Every row gives one point. Each copy is the shape, with its points in the same order, stretched, turned, moved and blurred by noise. Some copies are also mirrored. Which?

Shape (8 x 2):
[[ 14 -25]
 [ 15 -12]
 [ 13 -14]
 [-35  45]
 [-15  27]
 [ 25 -37]
 [  0 -28]
 [  5 -49]]
Copy 1 (8 x 2):
[[-16  26]
 [-16  20]
 [ -8  20]
 [ 51 -69]
 [ 35 -33]
 [-31  53]
 [-24  11]
 [-44  30]]
Copy 1 is: mirrored
Copy 2, 8 rows:
[[ 28   3]
 [ 23   8]
 [ 21   8]
 [-45   4]
 [-20  10]
 [ 43   5]
 [ 22 -10]
 [ 35 -15]]
Copy 2 is: only turned
Copy 3:
[[ 41 -24]
 [ 41  -8]
 [ 37 -13]
 [-20  39]
 [  4  28]
 [ 55 -29]
 [ 30 -33]
 [ 38 -50]]
Copy 3 is: only turned
Copy 4 (8 x 2):
[[ 29  -4]
 [ 25   1]
 [ 23  -3]
 [-41 -21]
 [-16  -4]
 [ 48   0]
 [ 24 -17]
 [ 45 -23]]
Copy 4 is: only turned

Shape (9 x 4):
[[  0  -3  26  11]
 [ -2  24  57 -19]
 [-25  59  48  -2]
 [ 30 -14 -17 -26]
 [  0 -28 -38   1]
 [-11  26  31  13]
 [-10 -11  14  -1]
 [-32  30  35 -15]
 [-24 -56 -32  -8]]
Copy 1:
[[ 15  12 -21  17]
 [ 43  11 -54   4]
 [ 10 -13 -89  -8]
 [ 17  33  32 -13]
 [ -3   7  46   9]
 [  6  -5 -58  15]
 [ 20   3  -7  20]
 [ 27 -15 -58   8]
 [ 12 -12  75  32]]
Copy 1 is: mirrored
Copy 2 (9 x 4):
[[-13 -19  -3  -4]
 [-46 -46  24  -4]
 [-17 -65  46  -7]
 [-24  41  16 -10]
 [  7  44  -4 -25]
 [ -5 -37  16  -1]
 [-17  -7  -2 -19]
 [-24 -44  30 -27]
 [ -4  41 -27 -51]]
Copy 2 is: mirrored

Shape:
[[ 12  37  15 -11 -51  -2  11   1]
 [ -4  -3  -7 -10  30 -10  -1  25]
 [  2  33 -19 -33 -15  55   1   3]
 [  6  -8  -7 -39  21 -16 -24  15]
 [ -4   7 -24 -12 -19  22 -34   9]
 [ -9 -15   0 -14  42 -72  24  17]
 [-12  14   5  -9 -78 -20   2 -32]
 [-24 -28 -14 -35  20  23   5   0]
 [ -4  -5  -4  12  72  -3  -5  13]
 [ 30 -29   3  -8  17 -22  18   3]
 [ -6  -3 -64 -22 -29  45   8   1]
 [-22  -7 -22 -21 -24  52 -19  45]
 [-12   6 -29 -26   9  10 -22  28]]
Copy 1, 13 rows:
[[ -8  -7  -5 -27  13 -31 -29 -35]
 [  8 -29  37  -9  -9  25  41 -16]
 [ -7 -65  -9  62  32 -31  -7 -28]
 [ -4 -46  30  -3 -39  46  24 -37]
 [ -2 -38   1  36 -22   4   4  12]
 [ 13  20  80 -70 -23  59  23 -53]
 [-13  39   8 -18 -10 -14 -93 -11]
 [-38 -20  46  52  13  29   0 -24]
 [ 36 -35  19  -6   7  52  61  -6]
 [-26 -25  41 -51  15  41   8 -11]
 [-32 -46  49  63  35 -19 -18  24]
 [-41 -28  20  68 -12 -25  41  13]
 [  3 -37  32  35 -27  12  32 -11]]
Copy 1 is: mirrored
Copy 2, 13 rows:
[[ 26 -17  65  20  15   6  45  -8]
 [  0  16 -16 -29   9 -13 -32   7]
 [ 48 -21   7  15 -42  36  45 -22]
 [ 44  42  -2 -21 -10 -16 -17  19]
 [ 64  14  17   8   3   7  -2 -26]
 [-40  42   4 -31   9 -31 -57  26]
 [ 17  13  92  53  27  29  15  -8]
 [  9  38 -31   1 -30  30 -28  14]
 [-21   4 -52 -47  12   3 -42  16]
 [-30  50  -6 -34  10 -18   6  18]
 [ 25  18   6  29 -48  31  22 -47]
 [ 65   2  -3  39 -22  -5  -7 -18]
 [ 45  16  -5   2  -8  -4 -19  -7]]
Copy 2 is: mirrored
Copy 3:
[[-14  -9  22   7  85   2 -29  23]
 [-25 -17  20  -7 -14  17  10   4]
 [-54 -10   5  42  19 -28  20  -1]
 [-14 -31  18  -5   2  22  49  11]
 [-10 -10  12  42   2   9  24   1]
 [ -4  -2  42 -57  21  28  13  18]
 [ 30  15  34  15  97 -27  -9  10]
 [-17 -17   4   8 -34 -50  45 -10]
 [-43 -20  21 -16 -54  34  12 -29]
 [ -3 -13 -20 -44   9  19   7  17]
 [-20  35 -15  46  11 -39  31  11]
 [-19 -22   2  52 -33 -36   7  14]
 [-26 -12  26  29  -8   9  33  10]]
Copy 3 is: only turned
